Each row is a point. A path goes straight from each point to the next, and from the last back to the first. The post is the endless flat space through its rows: a point in 2 columns, a line in 3, a plane in 4, and so on, so that a path can go around it. Count how often the path circles the post. Going back the other way cancels.
In the rows, 128 means zero.

Post (1 x 2):
[[115 112]]
Path, 16 rows:
[[159 146]
 [176  67]
 [ 92  37]
 [112  78]
 [165 118]
 [132 164]
 [ 60 124]
 [ 65  59]
 [ 94  75]
 [ 73 115]
 [ 90 152]
 [146 125]
 [163  52]
 [101  87]
 [ 64 101]
 [ 84 170]]
Times around: 1

Post (8 x 9):
[[190 138 114 138 121  81 121 130 114]
 [158 127 135 172 117 106 135 190 122]
 [181  98  77 132 119 125 179 117 106]
 [ 72 158 249 132 108 188 165  65 222]
 [170 128 135 146  86 111 127 127  78]
 [150  77 118 147 143  88 135 145 105]
 [123 104  86 122 135 151 134 110 141]
 [138 127 115  93 132 114 157 140 124]]
Path, 18 rows:
[[126 117 105  79 137 129 194 136  96]
 [163 128 178 170 132 136 133 158 110]
 [161  80  97 145 144 174  85  85 150]
 [121  73 129  93 115  83 157 115 155]
 [111 149 145 116  97 136 211 119 180]
 [142 115 157 109  81 125 150 133 136]
 [111  99 129 130 137 105 164 149 185]
 [118 147 104 138 120 111 117 130 137]
 [149 129 115 137 146 115 153 151 128]
 [165  93 133 125 154 143 167 172 141]
 [174  90  93  74 142  75 147 131 148]
 [133 124 119 175  89 138 138 117 156]
 [115 127 101 166  88 129 176  98 144]
 [138 121 125 146  51 118 101 146 105]
 [194  98  69 127 134 104 161 172 132]
 [113  93 113 115 136 119 177 135 140]
 [136 142 125 226  81 144  97  97  95]
 [182  98  87 133 150 108 145 114  84]]
Times around: 2

Post:
[[159 116 165 166 175 180 110 135 130 196 124 136 132 102  96 154 150 122]
 [124 100 166 166 116 139 116 154 131 130 140 134 137 107  98 120 101 108]
 [128 143 168 153 128  64 240 126 140 109 158 115 157  97 115 134 148  90]
 [ 90 143 159 124 127 147 108  73  96 160 112  62 177  86  94 135 131  73]
 [137  95 108  78 154 122 115 117 116  90  99 126 168  81  90 113 172 147]
 [ 94 193 146  41 110  99 175 140 145 109 132 111 107 121 143 118 111 115]
 [106 154 156 121 114  32 145 124 114  85 112 144 147 125 171 194  86 151]
 [ 77 153 207 125 117 124 158 170  91 130 160 122 117  56 103 136 134 208]
 [157  78 174 202 123 109 145 137  94  74  89 107 140 146 111 139 100 173]
 [165  46 162 168 190 133 138 165 119 143 122 133 132 115 123 130  98 150]
 [148 162 108 117 110 104 141 198  87 160 101 103 110 101 124 214 102 108]
 [144  73 163 226 173 152 207  99 116  96 114 179 157  93 130  96 128 144]
 [ 61 123 163 161 109  93 140 178 117  75 126 110 124 147 171 177 121 147]
 [ 70  95 135 134 118  97 144 111 131 119 145 102  98 134  93 197 128  66]
 [168  74 151 175 146  91  95 157  90 132  70 149 117  96 100 142 152 100]
 [102 139 118 146 131  67 144 155 101 176 110 146 136 122 140 164 118 175]
 [169 164 117 157 156 116 126 141  99 123 153 131 105 106 177 126 104 127]]
Path, 30 rows:
[[202 147 180 152 164  96 154 132  72 147 150 116 153 119 145 129 159 183]
 [121 123 118 203 143  79 171 104  87  74 150 144 134 115 133 165 121 114]
 [111  73 128 178 149 157  97 119  61 160 124 145 151  91  93 138  83 155]
 [114 110 194 110 123 127 180 164  51 142 125 135 136  29 155 150  95 116]
 [168 106 211 118 138  77 157 124 167 113 106 172 117 119 118 249 106 130]
 [128 136 146 151 146 118 153 117 149 130 136 109  81 108 130 164 117 141]
 [107 147 214 174 160  88 130 145 137 141 116 173 146 107 125 243  98 151]
 [ 62 134 116 156 147 130 204 190  70 162 125 131 145  55  74 164 120 151]
 [114 176 181 178 127 123 169 168 117 175 106 118 130 112 144 133  90 137]
 [156 118 215 130 165 116 101 153 116 130 143 101  73  67 189 177 121 130]
 [144  63 146 169  92 148 168 127 167 173 180 165 138  78  71  68 101 130]
 [127 137 172 141 143 101 159 144 146 118 115 147 150  79 151 132 140  78]
 [140  87 178 156 118 123 132 131 137 123  76 118 199 110 124 152 137 147]
 [112 114 151 148 108 128 111 129 143 119 110 126 125 123 133 187 150 142]
 [166  75 166 161 191 139 133 117 140 128  99 125 186  69 103  99 140 141]
 [ 97 105 173 160 191 117 186 138 127 184 112 127 124  74 145 134 128 142]
 [141 115 117 113  95  73 118 143 141 106 112  83 175 147 148 180  39  94]
 [111  72 169 102 164  44  85 121 144 128  80  93 137 131 118 227 107 117]
 [ 85 120 184 162 107  87 166 166 108 155  96 130 105 102 134 104 185 147]
 [142 136 148 138 142 115 168 112 106 136 165 167 177  46 115 152 144 146]
 [149 129 240 131 173 101 176 172  52 110 116 144 134  81 132 128 112 177]
 [112 110  80 102 134 129 131 151  89 163  85 128 130  81  97 149  62  53]
 [ 88 138 135 106 122 115 123 141 164 108 178 122 113  93 111 130 111 126]
 [119 101 129 171 135 111 155  91 128 126 164  96 111  66 103 143 174 104]
 [131  56 187 122 142  81 154 151  99  87 172 117 138  65 122 152 102 167]
 [141 164 163 150 117  57 188 159  81 101 176  91 120 142 186 124  84 144]
 [ 90  92 168 125 126  63 148 159 100 118 110 108 117 148 117  97 120 171]
 [162  58 111 142 159 133 127 175 148 140 145 111 129 146 130 136 178  68]
 [154  84 167 153 138  86 142 134 125 156 112 118 126  96 122  72 118 127]
 [ 93 104 159 108 123 151 139  74 126 128 136 127 166  96 108  91 138 147]]
Times around: 1

Post, 17 rows:
[[114 113 127 160 174 146 113 120  90 111 190 125 102 146 152 112 112 135]
 [130  98 139 140 201 186 153 121  98  85 131 142  88 144  76 160 141 106]
 [ 73 148 107  80 163 122 166 143  92 128 116 101 174 123 127  94 216 150]
 [136 146 180 122 126  85 131 120 141 107 114 135 101 137 163 106 203 134]
 [106  82 114 150 141 156 139 130  91 110 133 148  91  92 127  94  98 197]
 [120 168 122 145 138 175 164 153  96 143 151 102 108  80  94 127 101 130]
 [165 163 103 131 143 116 110 151 140 110 142 139  89 169 158  73 100 179]
 [102 116 113 151 146 118 121 146 121 102 129 151 166 126 111 131 109 139]
 [116 169 115 131 157 196 118 119  96 113 136 112 118 139 166 144 139 186]
 [115 109 140 119 128 194  84  85  99 173 137 128 115 136 138  95  83 170]
 [141 156 166 133 130  87 194 159 190  58  86 110 143 164 208  55 228  74]
 [202 170  67 100  95 112 171 124 114  93 130 140 165  11 100  92  47 145]
 [155 106 113 129 128 158  93 122  89 141 122 104  81 131 149 111 159 137]
 [145 181  93 117 119 187 117 132 159 105 144 156  89  42 106  83 111 123]
 [158 118 134 169 185 172  98 128 109 170 145 173  82 104 173 105 101 164]
 [122 123  70 161 151 157 169 132 112 149 183 174  99 117 128 146 113 153]
 [ 97 116  91 126 165  85 158 112 107 154 114 111  98  93 163 151 116 114]]
Path, 22 rows:
[[ 98 149 104 114 106 158  87 108  88 143  92  67 104 102 148 107  31  44]
 [ 96 176 104 146 129  36 112 136  85  99 160 110 115 161 244  90 145 214]
 [142 219 138 103  97 118 174 150 147 148 110 128 173   7 176 114  83  58]
 [113 128  77 150 103 131 142 169 149 137 229 149  65 105 109  94 184 131]
 [159 167 127 143 130 178 128  56 171 107 160 154 161 100 100 160 116  98]
 [ 80 125 165 234 158 213 110 161  94 102 138 173  58 235 101 147 102 181]
 [121 138 191 122 162 153 158 141 116 137 138 164 144 130 140 144 130 110]
 [122  85  76 101 219 116 148 143 142 135 104 173 140 126 107 149 196 111]
 [208 172 152 121 165 172 147 140 166  80  90 139 111 102  96  71 119 147]
 [ 77 135 153  76 134 147 120 105 185  70  61 149 161 101 151 136  75 234]
 [108 105 109 149 130 145 159 133 140 111 133 170 100 116 203  82 181 115]
 [ 93 125  75 162 189 124 198 143  60 129 100 113 138 121 113 213 150 132]
 [149 105 143 148 184 184 140 113 100 121 155 120 136 100 110 100 136 105]
 [118 151 101  89 123 160 187 180 148 129 108 113 165  59  79  63 207 102]
 [109 151 168 125 134 162 200  94 158 176 137 126  86 121  83 111 165 109]
 [164 196 102 103 124  90 138 137 114 126 100 143  77 140 120 104 137 161]
 [ 54  62 158 139 153 118 105 110  95 132 160 171 114 131 130  90 142 128]
 [127 152 155 172 132 196 166 177 117 114 157  95 116 124 150  83  80 103]
 [135 115 187 104 112 132  66  80  92 110 123 189  91 111 130  87 138 186]
 [158 116  73 111 180 148 167 145  82  98 110  75 121 149 110 103 178  87]
 [122 149 104 141 160  80 134 104 180  77 152 146 153  71 156 178 119 140]
 [ 58 136 109 127 120  71 126 189 104 126 144 145 148 127 149 126 114 195]]
Times around: 0

Post (17 x 18):
[[135 150  58 110 100 130 117  86 126 102 137  89 134 167 128 117 152 144]
 [ 99 122 123 167 128 107 145 162 105 196  62 118 162 113 126 105  54 175]
 [137 191 142 120 102 119 156 141 149 147 146 104 156 119 139 153 179  48]
 [159  99 146 160 123 111 166 145  94 155  46 160 168 117 135 128 135 196]
 [146 119  92 110 103 170  87  95 125 106 139 107 114 115 133 112 110 104]
 [161 137  69 100 116 150 101 107 150 135 163 160 183 132 126 112 132 119]
 [177 109 146 118 108 137 148 199 103 156  52 124 168 129 139  99  85 180]
 [101 173 148 130 119 128 111 143 142 149 119 140 143 128 175  70 188  98]
 [134 114 131  98 142 119 142 145  91 197  69 137 128 126 170 158  88 215]
 [132 146  86 133 144 157  93 135  90 106  98 147 154 144 122 144 144 106]
 [147 111  92 114 188 120 118  84 114 114 170 118 142 141  96 104 149 100]
 [127  98 101 133 136  93 155 195 124 169  75 145 124  88 162 129  99 197]
 [150 154 155 126 142 129 138 155 121 172  51 157 123 104 106 116 102 200]
 [123 135 111 116 105 112  75 145  77 146 159 137 131 139 109 129 149 121]
 [162 124 110 145 139 133  76 113 145  91 195  91 147 154 119 147 122 163]
 [125 117 106 134 122 166 136 122 143 112 162 143 110 185 113 130 137 104]
 [ 86 186 157 120 109 169 172 147 100 134 155 120 176  81 149  98 182  91]]
Path:
[[125 123  94 140 117 118 131 163 138 117  89  92 130 165 152 167 114 144]
 [163 118 187  80 133 125 103 167 122 134 128 149 161 129 192 124 103 215]
 [154 169 142 166  94  88  95 197 120 132 153  64 117 129  78 130  78 183]
 [134  92  67 132 116  78 144 173  83 173 148  57 156  70 200 123 103 163]
 [141 149 104 161  86 120  84 173  85 148 135 110 186 151  75 133 180 106]
 [157 133  94  84 117 119 124 167 204 160 133 102 118 139 155 157 114 109]
 [148 172 170 119 122 141 172 109 161 122 106  90 196 166 102  97 110 206]
 [110 156 168 123 131 142  73 223 100 165  85 129 121 113 170 141  27 161]
 [105 134  79 106 156 112 193 197 116 180 142 195 131 109 165 140 112 114]
 [102 122 112 148  83 189  49 117  67 101 171  97  80 118 180  76 167 150]
 [ 98 157  96 125 172 120 107 116 122 152 119 108  43 127 133 154 203 108]
 [ 90  99 104 114 133 160  23 154  76 129 123 108 134 134 121  96  96 131]
 [149 103 127  73 108  84 138 194 125 167 156 110 154 134 157 110 124 152]
 [104 183 171 109  70  91 148 145 116 180 176 119 178  74 161  89 116 152]
 [166 136 114 116 145 105 121  70  48 133 132  68 188 131 121 145 126 173]
 [184 146 127 112  98 108  68 136 138 119 140  71 157  79 127  90  80 181]
 [170 100 209 141 149 133 186 122 125 110 110 146 166 165 107 174 162 133]
 [108 128  86  98 183  80 103 128 100 153 139  93 169 122 145 101 133 159]
 [ 45 129 140 135 146 131  89  87 101 134 124 158  80 147 133  97 141 178]
 [160 196 192 187 109 126  60 192 104 129  85 202 193 147 109  90 176  94]
 [155 192 137 105 114 143 100 141  89 168  90 134 145 110 149  95 129 131]
 [196 136 123 139 167 164 167 147 142 113 142 147 127 130  72 127 179 139]
 [154 128 136 135 101 109 143 194 165 192 125 179 177 113 149 138 165 141]
 [124 120  90 107 107 120 180 110 181 144 125 137  98  86 143 145 137 152]
 [107 108 149 152 124 131  74 134 105  83 125 185 120 164 131  93 150 137]
 [183  96 131 122 155 120 105 174 151 116 157 135 106 127 121 100  80 143]
 [126 150 145 134 153 188 163 105   7 168 109 141 150 124 119 157 114 109]
 [147 148 107  84 122  91 116 157  79 162 164 125 135 115 155  79 127 131]
 [146 182 117 106 185 154 158 138  73 154 151 190 117 157 125 157 216 129]
 [150 123 106 108 170 115  80 123  93 158 177  92 170 108 138 159 136 152]
 [124 131 127  80  69 155 134 177 110 185  88  86 152  98 167 130  94 137]]
Times around: 4

Post, 17 rows:
[[ 97 169 110 140  80 213 104 128 175  90 120 141 180 210  94  97 166  58]
 [152 143 107 121 180 135  96 155 117 162 127 146 109 118 159 164  88 150]
 [114 156  94 104  99 110 105  97 139 128 150  94 139 134 108 153 136  79]
 [170 152 156 138 123 150  96 128  78 203 120  99 100  98 110 151 138 150]
 [156 129 138  81 152 120 109 181 164 130 125  83  83 117 169 174 102 192]
 [139  36 147 148 124 134 141 148 120 113 174 137 135 126 107  83  87 114]
 [ 88 190 112 143  67 152  98 125 107 125 111 152 109  99  89 122 151 109]
 [137  98 131 164 147 106 166 109 157 127 145 147 119 179 116 106 147 121]
 [177  58 139 127 173 105  78 164 124 161 109 113  65  88 138 180 116 142]
 [210 125  94 173  98 134  91 171 163 112 138 142 148  86 151  61 152 145]
 [ 80 130  75 119  71 168 111 124 154 176  93 107 134 146 126 103 112  92]
 [205 124 139  97 171  89  80 147  61 156  75 147 101 108 137 132 135 202]
 [110  95 126 144  82 166 137 113 124 115 170 152 121 154 170  95 151  81]
 [145  60 134 158 117 142 185 148  95 130 151 160 162 154 124 169 135 129]
 [ 99  80 102 171 122 163 150 109 138 118 170 112 168 104 118  98 193 116]
 [111 162  69 116 110 154 104 150 102 162 128  91  81 160 108 127 145 105]
 [ 50 179 111 151  84 122  83 165 137 119 130 107 167 154 125 105 152  53]]
Path:
[[173 105 134 146  90 172 114 161 126 134 148  82 157 159 125  92 161 139]
 [ 82  63 133 119  96 193 125 151 134 139 136  43 136 102 184 142 131 127]
 [109 148 112  81  96 108 104 115 149 155 113  74  74 148 155 124 140  56]
 [111  96  97  81  91   7 153 121 114 154 142  88 166 150 141 111 121  75]
 [138  76 170 137  69 139 111 121  43 130 169 185 199  98  84 183 171 100]
 [190 163 113 121 123 189 147 116 185 193 124 141 134 226 128 102 105 188]
 [ 33 135 143 166  81  86  82 210  89  74 132 198 147 120 137 134 131  77]
 [141 115 124 160  80  79  87 152 157 109 174 113  98  34 150  83  86 165]
 [114 155 108 149  91 158 108 116 108 169 104  73 123 163 114 167 154  51]
 [133 140 178 191 174 104 115 217  94 154 146 129 134 123 113  69  68 102]
 [166 184  71 162  96 175 149  81  75 138 119 150 148 116  99 111 180 107]
 [106 119 184 158 200  81 149 152 236 106  81 143 128 185  91 113 115  86]
 [137 105 103  95 111 210 103 201  90 152 120 105 154 208  85 112 126 109]
 [166 100 123 120  79 108 106 156  86 166  93 158 139 167 162 155 167  98]
 [207 141  78 163 168 172  92 109 129 138 176 134 127 170  97 112 167 120]
 [119 118 125  88 118 184 133  38 118 172  97 120  82 190 163 154 125 184]
 [ 54 135 112  72 120 152 138 145 110 134  27 166 142 245 153  79 110 138]
 [180 149  90 120 137 102 114 148 215  49 152  58 122 133 112  74 165 139]
 [143 122 123  96 129 125 167 194 135 164 107 138 129 180 180 122 128 155]
 [ 72 106 107  66 111 126 151 160 136  97 156  77  88 172  96 143 176 133]]
Times around: 3

Post:
[[123 156  87 154 138  86  64 146 111 143 143 113 160  79 130 171 110 100]
 [ 94 159 130 135 138 121  83 155 124 152 158 107 180 140 112 183  95 128]
 [108 125  80  99 137  92  70 167 135 132 121 129 187  86 110 197 100 110]
 [ 82  99 182 121 151 177 135 105 141 104 115  69 123 130 124 142 183  91]
 [108  68 133  96  87 131 136 163  67 161 186 173 129 203  91  89 138 106]
 [129 160 172 113 134 191 113 130 166 130 109  81 114 111 195 130 160 125]
 [163 111 198 130 122 148 134 142 137 125 118  94 112 132 143  93 130 122]
 [134 116 128  69  64 142 114 194  56 129 165 189 102 192 120 152  57 104]
 [114  54 144 115  94 147 134 190  94 128 178 185  73 189 128 110  73 138]
 [133  81 168 153 133 167 102 140 154 104 129  90 162 158 157 111 149  81]
 [ 99 152 119 108 100 126  86 124 144  96 134 115 149  97 112 126 109 136]
 [114 132  84 108 103 143 108 131 136 166 133 133 158  72 121 172  97  79]
 [154 119 167 171 125 201 101 142  98 128  98 104 122 163 132 125 155 135]
 [118 170 109 113 152 141  95 154 153 137 117 156 149 114 131 152  88  89]
 [133 101 140 147 142 138 152 103 134 102 116  94 154 160 159 133 152 128]
 [158 127 174 135 128 158 118 104 160 124 140 103 119 170 118 136 178 107]
 [126 133  82  96 145 119  70 109 133 161 133 110 156 114 117 153  94  90]]
Path:
[[ 88 123 183 143 170 126 134 159 142  99 133 106 106 155 136 142 108 131]
 [121 155 141 127 156 143  65 118 104 115  96 116 180 193  75 137 117 115]
 [139  84  88 109  88 107  66 127  50 111 123 164 131 155  74 160  93 147]
 [155 159 172 105 125 191 131  89 150  89  95 130 125 249 108 182 248 116]
 [143  82 105 166 127 213 105 173 161 146  91 115 165 161 172 172  85  70]
 [159 138 224 138  37 164 119 151  84 143 133 114 111 180  84 187 133 120]
 [142 152 148  81  85 157  64 115 128  76 122 144 160 146 130 162 151  96]
 [148 141 149 162 132 113 118 143 117  87 148  84 123  96 164 151 102 145]
 [141 129 101  94  84 111  71 145 135 135 194 116 211 196 104 166 130  68]
 [128 165 181 140  78 147  92 159  97 147 161 137  63 156 115  97 141 178]
 [139 122 164 146  99 169  94 197  88 160 129 155 168 141 137 152  98 116]
 [128  92 106  76 132  75 133  55 168  81 168 128 149 153  97  88 114 102]
 [ 63 128 195 148 160 186 142 186 119  73 115 118 131 143 104 137 168 114]
 [151  55 112 113 110 113 122 170 157 140 123 156  74  93 143  85 124 175]
 [112 148 104 158 142 118  96  98 118  97 111 179 154 171  83 187  86 151]
 [175 143  42  93 145 143 114  93 101 132 117 184 181 157 134 173 115  98]
 [112  81 159 131 146 143 119  98 134 115 165 112 136 155 102 107 114 117]
 [ 93 142 158 170 128 114  97 146 143 136 137 144 128 119 131 113 127  91]
 [172 116 117 163 139 133  63 171 166 161  96  85 123  73 131 156 129 112]
 [102 141 225 143 110 179 125 199 102  92 162 137  20 194 106  92 175 217]
 [169 131 103  71  75  93 110 158 174 189 191 152 136 101 202 137  84  22]
 [165 115 152 144 101 121  74 122  90 107 138 127  90 161 118 104 189 175]
 [170 112 136 112 104 182 131 143 191 100 123 173 128 136 143 134 115  76]
 [133 172 140  99 143 162 130 117 137 162 134  93 159 150 148 119 145 121]]
Times around: 3

Post (17 x 18):
[[192 147 133 148 178  48 106 119 134 160 118 146  98  91 157 125 160  77]
 [127 154 142 108 152 160 134 117 111  93  94 145 127 113 112 106 114 172]
 [ 98 172 127 120 118 172 174 161 140 103 126 135 101  83 103 107 110 147]
 [120 138 151 144 123 172 111 116 150  91 137  93 127 128 126 118 123 161]
 [149 132 125 128 186  64 126 151 169 104  98 129 141 131 142 130 135  75]
 [149 166 155 132 143  61 119 121 150 114  94 125  59 138 154 128 116  83]
 [ 84 104 133 116 118 128  67 120  88 106 127 112 127 140  86 127 130 146]
 [212 167 152 146 176  59 129 122 132 115 146 177 111 132 105 120 167  40]
 [137 168 163 166 156  32 128 120 130 117 111 141 144 102 146 143 157  62]
 [ 42  97 130 137 103 130  94  79 141 138 128 142 140 154 101  98 103 182]
 [ 87 145 105 114 105 129  97 112 112 162 147 160 163 172 133 140  83 152]
 [131 193 103 110 112 160 110 130 147  83 111 125 123  93 118  89 136 122]
 [131 127 154  67 101 163 157 133 152  67 127  99 131  81 132 103 138 146]
 [ 90  90 100 147  94  95  92 110 120  97 140 135 126 147 109 152 131 180]
 [153 153 112 137 133 116 156 125  98 103 128  99 139 139 129  86 151 113]
 [ 77 153 104 103 134 122 119  64 140 147 106 133 135 162  79 180 117 145]
 [134 114 119 131  81 127 105 111 126 155  84 136 133 165  96 138  98 148]]
Path (32 x 18):
[[ 90 182 187  94 192 127 132  55 175 138 103 144 139 146 117 128 119 117]
 [132 127 123  91 146  87  96 107 128 119 138 146 147 129 100 147 180  95]
 [148 159  77 129 193  29  97 139 105 137  56 112  86 132 169 127 141 120]
 [ 89 188 162 150 158 159 115 103 158 158 153 106 120 112 146  86  74 150]
 [124 152 164 154 104  98  64 144 121  88 105 114  84 106 116 148 114  85]
 [155 129 167 131  95 161  82 123 102 127  83 110 157 104 197  78  86 114]
 [168 190 153  99  86 137 121 102 145 150 120 162  55 158  92 138 123  54]
 [106 202 142 161 152 109  59 142  69 138 113 184 143 110  90  88 152 109]
 [153 192 180 134  91  96 171 145 130  84  97 120  99 157 110 152 103  98]
 [ 80  90  90  98 163  72 156 146 154 134  97 134 180 103 132 151  87 165]
 [221 124 198 120 191 127  91  94  94 124   7 115 106 156  96 125  97  99]
 [137 136 110 103 137 139 166 115 155 192 134 160 110 145 168 100  99 103]
 [ 64 209 148  67 160 157 159 127 182  90 146 158 155 106 118 162 146 121]
 [ 79 175 111 121 196 107 112  93 194 109 115 120 189 149 161 117 128 140]
 [135 126 114  71 122 108 100 201  33 139  54  85 180  68 146 101 111 149]
 [146 154 140 146 132 108 100 124 110  82 135 112 116 104 153  75 116 113]
 [121 104 201  95 111 183 101  96 165  78 142 135 163 134  91 117 115  94]
 [ 90 120 108 150 134  86 118 149 120  76 158 164 106 171  94 131 121 102]
 [149  65 212 153 173 117 132  84  88 175 118 169 123 104 136 127  81 153]
 [ 86 125 105 129 107  82 117 120 186 104  90  92 103 160 112  94  95  99]
 [109 172 138 123 190  93 143 139 131 141 114 147 119  92 151 173 113 175]
 [202 178 133 153 152 145  80 169  79 122 144 187 140 130 114 143 154 157]
 [158 214 168  90  70 153  87 124 126  58 153 113 117 121 195 112 141  87]
 [ 67 186 126 143 123 166 187 102 109 157  92 195 181 150 125 117  44 139]
 [103 166  78 128 109 136 102 143  73 183 156 153 173 134 133 125  78 106]
 [ 96 118 161  83 158 165 110 141 103 114  79 132 158 114  78  90 101 155]
 [ 75 126 161  83 155  88 126 141 109  62 154 123 157 142 101 134 166 157]
 [133 149 120 118 113 158 109  87 216  98  89 119 117 159 126 119 141 162]
 [183  97 146  79 174 146 130 151 126 140 171 165 138  91 141 163 152  97]
 [ 77 128 112 144 154 114  60 110  85 114 124 167 151  93 135 105 117 156]
 [128 191  96 167 122  95 128 140 179 129 149 199 125 118 131 132  83 116]
 [194 177 122 133  90  89 165 165 112 149 112 139 112 169  93 144 116  83]]
Times around: 0

Post (17 x 18):
[[185 140  38 164  29 101 136 149 180 219 166 122  77  82 115 158  99 138]
 [129 128 112  66 162 116 128 128 124 121 106 132 145 145 112 138  92 129]
 [ 72  94 116 177 113 130  79 132 128 136 135 130 128 140 170 160  93  59]
 [141 126 216 178 132 167 105 164 109 101 133 159 105 100 105 103  72 104]
 [156 111 110  83 147 166 119 115  97 155 127 139  97 149 177 135  91 110]
 [115 137  94  77 124 140  83  91 155 133 107 156 105  70 117 142 146 133]
 [181 127 136 177 108 114  97 181  50 122 146 134  96 110 163 115 102  69]
 [179  83 148 133  87 151 173 177 148 136 188 209 130 138 142 167 104 130]
 [103  78 158 151 152 112 127 149 126  89 194 114  77 101  90 181 146 136]
 [153 104 111 171 138 128  79 125  82 159 136 110 138 142 118 153 112 130]
 [135 136 170 143 102  99 151 159 134 152 169 153 149 179 118 126 134 148]
 [202 140 146 108  93 171 115 158 141 115 130 107 143 122 124 109 133 129]
 [141  88 152 113 145 128 103 111 113 152 136 112 149  82 131 154 110 112]
 [194  48 153 202  71  91 118 120 111  81 132  59 100  98  78 111 126 101]
 [ 76 155  89  98 123 118 133  96 106 116 126 115 139 121 131 140 126 150]
 [130  66 102 197 127  88 160  93 166 112  88  87 120 103 128 129 131  96]
 [167 124 171 161 100 128 102 150  99 125  87  97 133 138 126 154 125 117]]
Path, 31 rows:
[[182 109 121 153 113 138 166 123 113 142 120 163 150 159 106  90 148 120]
 [183 128 118 124  87 111  88 100 114 147 107 126 115 104 137 174 167  91]
 [151  63 143 226  64  92 110 103  74 119 122 131 117  73 170 153 119  78]
 [134 118 175 200 185 105  62 137  92 203 121  73  31  75  64 184  84 181]
 [114 111  97 135 126 170  71 136  89  69  83 103 119 172  92 116 126 156]
 [109 150 163 120 130 135 108 150 149 127 123  42  73 114  64 149 109 140]
 [205 138 111 108 120 169 138 183 133 126 148 178  92 123 147 178 150  98]
 [149 126 175 107  90 112 164 130 163  75 116 122 152  89 142 130 105 101]
 [157  93 183 163  39 136  98 149 124 115 162  23 139  80 204 208 111  75]
 [154  67 166 109 168 121  86  74 123 132 115 192 164 148 116 161 104  96]
 [126  96 149 234   7 149  84 207 137 224 235 179 165 115 137 209  68  64]
 [168 101 127  98 134 188 158 105 117 117  78 114 134 109 139 135 100 137]
 [147  69 177 110 156 163 160 122 122 142  81 145 115 177 165 126  85 131]
 [176  69  92 147 111 136 145 135 201 110 143 139 147  85 135 197 102 151]
 [159 146  86 152  16 170 131 154 158 145 168 207 149 191 167 150  38 117]
 [211  89 155 185  93 195 155 189 135 144 134 191  81 179 175 163  69  52]
 [120  86 107 104 145 166 147 144 193 113  60 145 176  57 141 188  69  65]
 [ 99 114 130 167 155 199 117 109  89 157 130 153  81 151 116 133  30 157]
 [187  44 160 208  40 138  81 135 160 113 148 149 129 122 152 162 164 134]
 [179 122 208 166  53  88 123 130  71  74 130 109 122 121 161  77 192 100]
 [153 108  68 166 169 144 133  97  84 117 155 136 182  90 118 202 130 138]
 [143  75 126 154 106  86 114 142 152 131 138  59 122  47  97 147 131  63]
 [188  82 133 131  55 171 108 171  87 121 112 117  36  73 131 238 100 119]
 [153 105 180 124 110  81 125 126 179 129 124 118  24 134  51  79  96 160]
 [155 134 108  37 134 107 153 145 132 133 116 126 137 111 121 144 155 171]
 [ 98  82 118 199 142 105  70 115  70 183  89 119 191 178 109 146 103  91]
 [161 130 199 149 107 143 123 156 116 105 112 126  92 121 118 129 121  95]
 [213  93 138 185 138  90 161 129 159 174 144  95 146 122 125 197 182 144]
 [ 75 134 114 122 123  68 114 136 113 132 115 207 187 187 151 172 123 135]
 [136 203  94  85 136  78 129 196 124 132  65 150 141  95 127 149 115 127]
 [114  71 125 192 107 160  75 131  72 119 205 113 123  43 119 158 137 116]]
Times around: 0
